Each row is a point. Two turns around zero, p and q, are shown by what they do to some points. Where does a point land after both, in the order given? Backwards means that the second turn is done in reverse. Each puzzle has new turns, and all numbers are rounded.

Turn p:
[15.9 20.6 23.9] => [ 6.5 25.0 24.1]
[-14.5  -4.0 -25.7] => [ -4.2  -8.9 -28.1]
[ -9.5 -13.2 -13.7] => [ -4.1 -15.7 -13.7]
[ 16.5 -11.0   5.6] => [13.1 -9.2 13.0]
[15.3 -3.0 -4.2] => [15.7 -3.0  2.2]
[-23.8  10.6  14.1] => [-27.1  11.8   2.4]
Turn q:
[14.2  5.3 24.7] => [15.6 14.7 19.5]
[ 11.2 -24.0   8.0] => [ 17.1 -18.2  11.9]
[ -6.1  12.1 -20.2] => [-11.0   4.4 -21.2]
[-19.3   6.6 -12.4] => [-21.6  -0.8 -10.0]
Where do these land?
p, then q: [  6.5 -11.2  17.3] => [ 3.7 -1.6 21.2]
q, then p: [-10.0   2.5  14.4] => [-13.2   6.8   9.6]
p, then q: [28.5 -4.5  3.0] => [26.8  6.1  9.4]
q, then p: [ -3.4  -3.4 -15.0] => [  0.4 -10.4 -11.8]
p, then q: [-16.6  25.7 -32.8] => [-11.9   5.6 -42.9]
p, then q: [-5.0 -9.1 13.0] => [-6.3 -4.9 14.6]

Turn p:
[16.4 32.7  8.2 10.5] => [14.5 34.7  5.2  8.5]
[  2.7  -0.3 -10.9 -13.8] => [ -0.5  -0.8 -14.0 -10.9]
[ 19.9 -20.5   4.2  20.5] => [ 25.4 -18.1   7.7  14.9]
[ -3.8  16.4  -4.7 -21.7] => [ -9.4  15.9 -10.4 -18.1]
[ -5.1 -13.4  13.4   7.4] => [ -1.0 -12.5  16.4   3.5]
[-30.1 -14.9 -10.1  -2.8] => [-29.0 -19.2  -4.8   2.2]
Turn q:
[  8.5  -8.8   7.3 -10.6] => [12.4 -9.1  5.8 -6.8]
[-23.8  13.4   0.1  39.7] => [-29.4  13.6  -1.8  35.6]
[-22.0 -24.2   6.5  -5.8] => [-11.5 -31.8   0.3   1.8]
[ 23.1   8.0  -4.5 -17.3] => [ 19.7  11.6   0.4 -19.8]
[11.4 15.1  6.0 -8.1] => [ 6.9 13.7 11.2 -9.9]
[-20.1   9.0  -8.0  -1.4] => [-22.5   2.2  -4.3  -4.5]
[ 23.0 -12.5  -7.5   3.4] => [ 24.6  -0.3 -11.7   3.5]
Where do these land?
p, then q: [  0.2   3.9 -28.8   4.8] => [ -6.0   8.7 -27.0   5.2]
p, then q: [  9.5  -5.6  21.1 -16.9] => [ 12.6  -7.4  17.5 -18.2]
q, then p: [ -1.4  13.0 -17.7   7.7] => [-11.1  14.0 -13.6   6.1]
p, then q backwards: [ -4.7 -13.1  10.8 -15.2] => [ -7.8  -2.6   6.3 -20.9]
p, then q: [ 10.9  26.9 -26.6  13.1] => [ -5.8  34.6 -20.8   7.4]
p, then q: [-13.1   1.8  13.1  -2.0] => [-10.2  -6.6  14.3  -0.2]
p, then q: [ -1.4 -26.8  28.2   8.5] => [ 16.6 -25.7  22.7  11.5]

Turn p:
[-16.8  -0.5 -18.4  -6.3   2.7  11.2  14.6 -24.0] => [-19.5  -8.4 -15.1 -17.2  -3.7  18.1   4.8 -15.7]
[  4.5  17.9  12.7  -4.8  -7.0 -11.4  12.3   2.6] => [ 6.3 10.8 20.5 -8.4 -3.6 -4.0 13.3 -3.4]
[ -7.1  10.7  22.1 -18.5  10.5   9.9 -24.4 -11.3] => [  3.3  -8.2  21.8  -6.2  15.0   4.1 -29.9 -14.2]
[-25.7 -10.6  -7.7 -14.1 -19.2  12.8   5.0  13.6] => [-17.1  -0.6   0.3 -10.9 -17.1  19.5 -10.3  24.2]
[  5.3   4.4   4.0 -19.8  15.2  -5.5   7.1  19.2] => [  4.0   0.4   9.7 -16.9  18.3  -9.0   4.6  17.3]
[ 18.9  10.8  -1.5  -5.5 -20.5  14.9 -29.1  -0.1] => [ 31.7  10.1   0.4   8.5  -1.8  19.0 -21.2  -2.2]
[ 21.2 -19.9   5.2  14.3 -20.5   7.6   2.7  23.5] => [ 18.7  -5.3  -1.7  25.9 -13.3   2.7  10.4  27.8]
[ 24.7  -4.5   9.4  -5.6  -1.7 -36.2 -10.2 -24.8] => [ 28.3  -6.5  -0.7  -8.5 -12.7 -33.2  -1.1 -24.5]
[-12.7 -21.8  12.7   6.9  25.6 -16.4  -1.3 -27.1] => [-19.8 -27.3  -3.8   1.3   0.7 -28.3  -5.7 -22.7]
[-11.0   0.4 -24.3  31.0  12.2  -0.9  10.0  19.7] => [-24.6  19.5 -22.6  17.9   9.0  -3.9  16.1  12.0]
[ -1.3  13.0 -14.1  22.3   2.7  14.2  13.3   8.5] => [-11.3  15.2  -8.7  14.4   9.2  15.3  19.0   1.3]
Turn q:
[ -4.4  -9.4  -9.3 -10.9   3.9   0.3   9.0  18.2] => [-10.9  -7.1  -5.4  -1.4   0.4   5.5   9.7  20.4]
[-17.8  11.1  21.5  13.2  24.9  21.9  12.8 -15.7] => [ -3.6  13.5  20.4  13.5  12.9  31.8   6.0 -24.2]
[-18.5   9.7  -2.3   1.8  -4.1  34.3  16.2  -1.7] => [-16.4  22.5   4.5   0.1 -16.5  25.9  10.9  -6.7]
[ -0.3   4.6 -21.9  23.0  -2.4 -15.9  -5.0   7.9] => [ -2.5  10.1 -18.8  19.5   4.9 -22.3   0.9   3.9]
[ 37.3   1.4   3.3  10.1   2.5 -47.9 -27.6  13.9] => [ 34.6 -13.5  -3.1   4.7  24.3 -47.6 -14.3  17.0]
[  4.3  -8.7   3.5 -14.3 -24.1 -15.3  25.7   4.2] => [ -9.6 -21.7  12.4  -6.0 -21.8 -16.5  16.1   6.9]
[ 15.8   3.3   0.3  -0.6   0.2  22.5 -18.4  -1.1] => [ 21.2  14.9  -7.1 -12.0  -4.3  11.6  -9.3   1.8]
[  3.2   4.6  -6.1 -23.4  -2.1 -11.2   5.5  -9.6] => [ -7.9 -11.1  -0.5 -22.4   3.4  -9.4   7.4  -5.1]
[-11.5  18.5  19.4  -0.2  -3.6   6.1 -22.8   4.8] => [ -1.3  18.9  17.9  -5.0   5.3   2.0 -26.6   1.0]
[ -8.2 -35.1  -8.4   1.4   4.7   5.4   4.7 -20.9] => [ -3.5 -26.4 -20.4   9.1  -8.9  19.2  -0.7 -15.0]
Where do these land?
q, then p: [ 15.7  10.2   3.9  -6.5 -18.2 -30.3  12.4  17.9] => [  1.8   3.5  15.6  -7.8 -14.3 -35.1  11.0  16.1]
q, then p: [  7.4   6.1   5.3  11.7  26.4  17.1 -12.3 -22.2] => [ 13.1  -9.9  -9.0   2.6  24.8  14.9   3.8 -26.1]
q, then p: [  6.7  12.9  -7.0  -9.2  18.8   0.6 -16.2  17.2] => [  2.1   9.2   0.5 -10.2  30.4  -4.7  -0.8  10.8]
q, then p backwards: [  8.1 -14.2  -4.6   3.8   8.8  11.4   1.4  32.5] => [ 10.4 -11.1  -8.7   1.5 -11.2  15.5   5.0  29.5]
q, then p: [-16.1 -34.0   4.8 -15.9  16.7 -13.6   8.1  -4.1] => [-20.7 -31.6 -17.0  11.7  -1.8   0.5 -10.4  16.6]
p, then q: [-10.5  12.5  -4.9   1.8  -0.9  16.2   2.8 -18.1] => [ -5.1   7.0  -3.6  -6.3  -6.0  19.7  -3.0 -18.2]
q, then p: [ 15.1  -0.3  -1.8 -21.3  27.4  13.3   8.7 -22.7] => [  4.6 -31.0  -6.8 -21.1  16.4  17.5  11.6  -4.4]
p, then q: [-16.7   6.0   1.7  15.0 -20.5 -38.5  23.5  -4.1] => [-28.2  -1.0  25.0  -4.1 -20.3 -31.0   5.6 -13.0]
q, then p backwards: [ 12.0 -11.1  -7.4   5.3 -26.8   8.7 -10.7 -15.0] => [  3.9 -12.3  -9.9  -2.5 -22.2 -15.6 -12.0 -18.2]
q, then p: [-10.7   7.9  20.2   4.8 -23.5  -0.2  -6.8  36.6] => [  2.8  24.1  30.8  19.1  -5.1  -9.5 -13.9  18.1]
q, then p: [-10.9   4.1 -10.3  10.4  -8.2  15.3 -10.9 -18.1] => [  1.6  12.2  -8.9  -3.3  -5.6  16.2 -10.2 -21.4]

Turn p:
[ -5.2  10.7 -22.9 -11.2  14.1  15.0   4.8  10.4   6.0] => [-12.4  14.0 -16.4  -0.7   6.2  17.8   2.3  19.9   1.8]
[-14.6 -13.3  -6.1  -6.8 -20.6 -29.0  -7.5   4.3 -15.7] => [ -0.3 -17.6 -15.9 -10.4 -16.3 -24.9   2.9  -5.4 -21.5]
[-17.7 -15.8  11.1  28.8 -31.6 -17.6   4.6  -4.8  13.9] => [ -6.1 -16.1   5.4  16.8 -38.0 -17.2  -2.6 -26.1   5.2]
[  3.3 -16.2   1.5  21.3  15.9  14.5  -5.3   4.1 -12.3] => [  3.8 -15.3   4.6  23.7  15.4  15.2  -1.9  -3.7  -8.6]
[ 25.1   9.2  -4.1  13.0  15.8   2.4  21.2 -15.7  10.1] => [ 11.0  16.1  -3.2   8.3  17.2   9.6   8.9 -15.7  27.9]
[  7.0  17.7  26.4  -9.7  -5.7   2.7  26.6 -31.6  16.7] => [ -2.6  19.4  27.3 -22.8  -2.8   0.4  12.7 -21.5  30.0]
[  9.2 -18.2  -7.0   5.3 -23.2  13.0  -6.6  13.5  -6.6] => [ 20.6 -13.0  -4.3   5.8 -19.7  14.5  -7.0   3.5 -12.8]
[-18.7  25.8   7.2  -1.6 -13.2  16.7 -21.0  17.3  -2.2] => [-10.6  20.2  17.9   5.0 -15.3  -1.6 -12.1  21.8 -23.4]
[  9.4  -3.6  26.8  -6.9  13.4 -16.8  -1.2  19.1 -10.6] => [ 12.1 -15.3  15.6   0.8  14.7 -22.4  13.2  17.0   0.4]
[ -1.0 -27.6 -19.7   6.7   6.0 -24.5 -22.2  -7.8  15.1] => [ -4.9 -25.0 -28.5   4.3   3.8 -14.0 -27.6  -9.6   7.9]
[ 14.2  24.6  -4.6 -18.4  13.9   1.3  13.2 -22.2  -5.2] => [  2.0  27.6  -1.6 -22.7  23.0   4.1  10.3  -7.0   8.6]
[-10.9   6.7  -8.5 -20.5  15.3  22.1  -6.8  13.4  -9.2] => [-12.6   4.9  -0.8  -8.1  11.9  18.2   0.7  26.9 -15.5]
Turn q:
[ 16.7 -24.3   4.6  32.0 -23.8  11.2  -9.5 -10.0  22.9] => [  2.8 -40.4  14.1  33.6 -10.9  -4.6 -12.4  -2.9   7.0]
[ -9.8  -8.3  -5.5   1.5 -13.7   7.8  -2.0  10.7  -3.3] => [-10.6 -13.0  -5.9  -5.3 -10.8   5.5  -1.8   8.8  -1.6]
[ 14.8 -15.6  -0.9 -20.0 -16.3  11.6   6.4   7.5 -11.4] => [ 19.7 -12.7  -3.4 -12.4 -17.0   6.2  -0.2  10.0 -18.7]
[ 15.1 -15.3   8.4  22.1  10.4 -18.5  20.3  -5.5 -16.7] => [ -3.8  -0.8  11.4  19.0  10.1 -15.9  15.0  -8.1 -32.2]
[-22.8  -2.2  -4.4 -21.8  11.3   2.6  14.8  -2.5   5.7] => [ -2.6   3.1  -1.0 -27.6   1.2   6.1  20.1  -9.9   9.5]
[-12.2   9.9 -15.5  -3.8   4.2  -9.7 -11.6 -23.8   2.7] => [ -4.9   9.7 -13.7  -4.5   1.2  -8.8  -9.1 -25.0  14.4]
[-21.1  15.3   3.0 -10.4   9.8  15.7 -16.3   5.0 -11.6] => [-12.8  14.0  -3.4 -19.8   7.2  21.4 -15.5   2.5   6.5]
[ 17.4  -3.2  32.9  25.0 -13.3 -29.1 -20.3   9.5  15.3] => [ -3.2  -3.2  30.1  26.3   3.4 -35.0 -19.3  23.1   4.6]
[-22.1  35.5  -3.7 -21.1  24.4  25.8 -10.6 -16.8  14.5] => [  3.8  26.3  -4.0 -18.4  12.5  32.7  -6.4 -19.1  37.2]
[ 20.5  -3.1   7.7  13.8   1.9 -28.9  16.5 -12.8 -13.0] => [  4.8  11.3   8.7  20.0   0.8 -26.2   9.4 -10.0 -24.9]
[  5.1   6.8  -9.1  -4.5 -18.3   6.4  19.5  29.5  -8.4] => [  0.6   2.2 -13.5   1.4 -19.6  10.4  17.0  28.2 -10.3]
[ -1.6   4.4 -17.6 -13.1  23.3   5.1  -7.1   9.1   3.2] => [  6.5   3.5 -19.4 -12.5  21.9   8.1   3.3   2.3   8.2]
Where do these land?
p, then q backwards: [-13.8 -18.7  -4.1  -1.7  10.2   4.1  -4.2  -8.6  36.4] => [-26.2   1.1  -6.4  13.2 -12.3  13.2 -25.8   0.9  14.3]
p, then q: [  8.4   4.4  16.1 -12.7 -11.1  -2.3 -17.0  13.8  -5.7] => [  9.6   6.3   6.0  -4.3   0.8 -12.4  -9.3  22.9 -14.1]
p, then q: [ -6.1  20.7  -1.2  13.4  -8.6   7.9 -27.1   1.5 -17.1] => [-14.3  23.4  -1.6   7.8   2.5   2.2 -25.4   3.2 -18.1]
p, then q backwards: [-22.0 -21.7  -0.1  -1.7  12.9 -21.2  21.3 -32.9  28.7] => [-47.4 -10.8 -21.1  10.0   0.5  -3.4  -8.8 -19.0  23.9]
q, then p backwards: [ 17.8   6.9 -11.5  14.4   1.2  -7.0  -1.1  10.7   1.7] => [  4.1   3.5 -11.2  13.8  10.7  -6.6  -3.4  18.8  -2.0]
p, then q backwards: [ 21.4   0.0  15.5   3.9 -21.6 -10.5  -3.6  12.4 -30.7] => [ 35.2 -16.8   9.2 -17.5  -2.4  -9.9  17.9  -7.6  -2.7]
q, then p backwards: [ 15.9   6.7 -10.9 -17.9  -2.9   1.0 -11.0  -4.6 -17.2] => [ 15.1   4.3 -20.4  -4.1 -14.8  -1.3 -15.5  -2.3  -6.2]
q, then p backwards: [-27.8  -3.5 -22.1   1.3  -8.8  16.2  21.4  -4.6  27.1] => [ -9.5 -23.7  -3.7  -1.1  -1.9  -1.8  43.0  -6.0  16.4]
p, then q: [  4.2  23.6  11.6  -9.3   6.1 -10.2  -3.1  16.9 -14.2] => [ -0.7  24.5   2.2   1.3   8.3  -9.7  12.7  18.9 -11.9]
q, then p: [ -5.4 -10.7   3.6   8.4  14.0  21.4  29.7 -25.7  27.3] => [ -2.3  -9.0  22.0  -3.8   1.1  24.4  10.4 -30.2  31.1]
p, then q: [  7.4  -7.8   3.2   1.9   8.5   0.7  -5.1  21.0 -36.2] => [  1.6  -0.7  -2.0   6.6  15.5   3.8  10.1   6.4 -39.1]
